Every row gives one point. Each copy is the shape, with its points in the same order, turned, moved and blurred by noise. Is it also mirrored, or only turned?

Shape, 9 rows:
0.099	0.084	-0.249
-0.139	-0.097	0.169
0.021	-0.116	0.299
0.033	-0.043	0.187
0.225	0.143	-0.126
0.039	0.191	0.361
-0.142	-0.058	0.314
-0.056	0.015	-0.246
-0.081	0.210	-0.104
Copy 1, 9 rows:
0.041	-0.177	0.058
-0.073	0.309	-0.019
-0.122	0.303	-0.237
-0.110	0.183	-0.143
-0.072	-0.223	-0.088
-0.403	0.169	-0.194
-0.184	0.358	-0.080
0.072	-0.069	0.148
-0.173	-0.056	0.139
Copy 1 is: only turned
Copy 2:
0.167	0.100	0.184
-0.186	0.040	-0.142
-0.215	-0.187	-0.149
-0.154	-0.130	-0.064
0.108	-0.054	0.226
-0.360	-0.180	0.182
-0.343	-0.046	-0.148
0.159	0.251	0.084
-0.095	0.201	0.167
Copy 2 is: only turned
Copy 3:
-0.017	0.279	0.013
0.039	-0.226	-0.140
-0.140	-0.290	-0.076
-0.117	-0.182	-0.025
-0.124	0.209	0.127
-0.053	-0.304	0.232
0.021	-0.342	-0.069
0.084	0.220	-0.110
0.167	0.102	0.087
Copy 3 is: mirrored
Copy 4:
0.040	0.133	0.265
0.107	-0.006	-0.273
-0.027	-0.181	-0.262
-0.010	-0.162	-0.116
0.043	-0.070	0.226
0.229	-0.372	-0.124
0.104	-0.164	-0.336
0.129	0.171	0.118
0.260	0.007	0.152
Copy 4 is: mirrored

Shape (10 x 6):
-0.131	0.005	-0.048	0.007	0.031	0.125
0.178	-0.135	-0.067	0.060	-0.299	-0.044
0.054	-0.346	0.097	0.059	0.005	0.100
0.023	0.139	0.016	0.172	0.036	-0.245
-0.023	0.307	0.251	0.130	-0.066	0.016
-0.140	0.096	0.030	-0.264	-0.339	-0.075
-0.330	0.246	0.187	0.203	0.298	0.388
0.193	0.094	0.078	0.152	0.292	0.086
0.014	0.038	0.056	0.061	-0.327	0.282
-0.064	-0.240	-0.019	-0.128	0.284	0.032
Copy 1, 10 rows:
-0.018	0.070	-0.096	-0.065	0.172	0.087
0.396	0.007	0.018	0.158	0.010	0.032
0.161	0.003	-0.250	0.246	0.258	0.048
0.022	-0.110	-0.024	-0.085	-0.074	-0.213
-0.174	-0.178	0.020	-0.007	-0.169	0.102
0.037	0.342	0.088	0.095	-0.184	0.074
-0.475	-0.185	-0.148	-0.198	0.237	0.262
0.027	-0.285	-0.358	-0.143	0.021	0.036
0.135	-0.021	0.078	0.148	0.053	0.343
0.009	0.138	-0.449	0.002	0.224	-0.069
Copy 1 is: only turned
Copy 2, 10 rows:
0.107	-0.047	-0.054	-0.135	-0.033	0.050
-0.236	-0.176	-0.076	0.089	0.231	0.067
-0.116	-0.009	-0.246	-0.050	0.091	-0.215
-0.065	0.217	0.004	0.111	0.032	0.252
-0.061	0.204	0.307	-0.117	0.069	0.104
0.163	-0.235	0.236	0.162	0.210	0.047
0.226	0.257	0.111	-0.547	-0.199	-0.002
-0.212	0.207	-0.036	-0.111	-0.270	0.039
-0.129	-0.225	0.139	-0.244	0.207	0.007
0.120	0.014	-0.261	0.062	-0.197	-0.154
Copy 2 is: mirrored

Shape:
0.183	0.081	-0.072	0.046	0.335	-0.253	0.262	0.178
-0.284	-0.070	0.069	-0.137	-0.149	-0.056	-0.065	-0.082
0.203	0.223	-0.227	0.144	0.461	-0.200	-0.037	0.111
-0.176	-0.162	0.077	-0.015	-0.049	0.147	-0.104	0.123
0.057	0.124	-0.030	0.056	0.194	-0.095	0.095	0.346
0.094	-0.275	0.054	-0.059	-0.213	0.143	-0.153	-0.146
-0.204	-0.183	0.274	-0.008	-0.150	0.380	-0.230	-0.150
-0.176	-0.214	0.396	-0.107	-0.021	-0.011	-0.177	-0.097
-0.035	-0.021	-0.141	0.111	0.048	0.037	0.099	-0.036
-0.031	-0.068	0.178	-0.191	0.029	0.209	0.093	-0.053
-0.016	-0.049	-0.065	0.313	0.215	0.067	0.149	-0.161
0.230	0.243	0.015	0.278	0.156	-0.306	0.191	0.278
-0.017	0.176	0.085	-0.009	-0.057	0.121	-0.037	-0.146
Copy 1, 13 rows:
0.227	-0.111	-0.101	-0.285	0.550	0.061	-0.039	-0.075
-0.099	0.025	0.242	0.154	0.049	-0.162	0.137	-0.153
0.340	-0.088	-0.298	-0.181	0.358	0.110	-0.240	-0.266
-0.011	0.124	0.073	0.052	-0.048	-0.099	0.149	0.092
0.133	0.039	-0.103	-0.345	0.241	-0.001	-0.024	-0.059
-0.135	-0.023	0.019	0.341	0.031	-0.073	-0.008	0.218
-0.056	0.152	0.231	0.311	-0.257	0.101	0.154	0.165
0.046	0.224	0.398	0.238	0.059	-0.038	0.017	0.093
0.011	-0.098	-0.129	0.063	0.207	0.053	0.154	-0.088
0.031	-0.130	0.242	0.035	0.043	0.073	0.113	0.163
0.138	0.010	-0.186	0.146	0.302	0.274	0.205	-0.076
0.005	0.105	-0.180	-0.356	0.526	0.171	-0.144	-0.156
-0.100	-0.113	0.102	0.088	0.036	0.195	0.004	-0.107
Copy 1 is: mirrored
Copy 2 (13 x 8):
0.198	0.371	0.202	0.137	-0.154	0.210	0.166	-0.276
0.244	-0.017	-0.084	-0.073	0.035	-0.149	-0.142	0.171
-0.018	0.296	0.324	-0.136	-0.089	0.085	0.343	-0.352
0.158	-0.197	0.123	0.118	-0.055	-0.107	-0.078	0.076
0.069	0.174	0.288	0.082	-0.254	0.154	0.049	-0.099
0.037	-0.211	-0.185	0.209	0.135	-0.155	0.005	0.011
0.174	-0.406	0.041	0.125	0.249	-0.156	-0.101	0.234
0.391	-0.303	-0.131	-0.040	0.118	0.031	-0.044	0.159
0.101	0.143	0.162	0.132	0.091	-0.151	-0.035	-0.142
0.195	-0.026	0.077	0.264	0.161	0.020	0.053	0.216
0.204	0.086	0.287	0.153	0.242	-0.117	0.008	-0.307
-0.014	0.313	0.262	0.045	-0.159	0.348	-0.062	-0.387
-0.003	0.054	0.107	-0.017	0.222	0.019	-0.031	0.103
Copy 2 is: mirrored
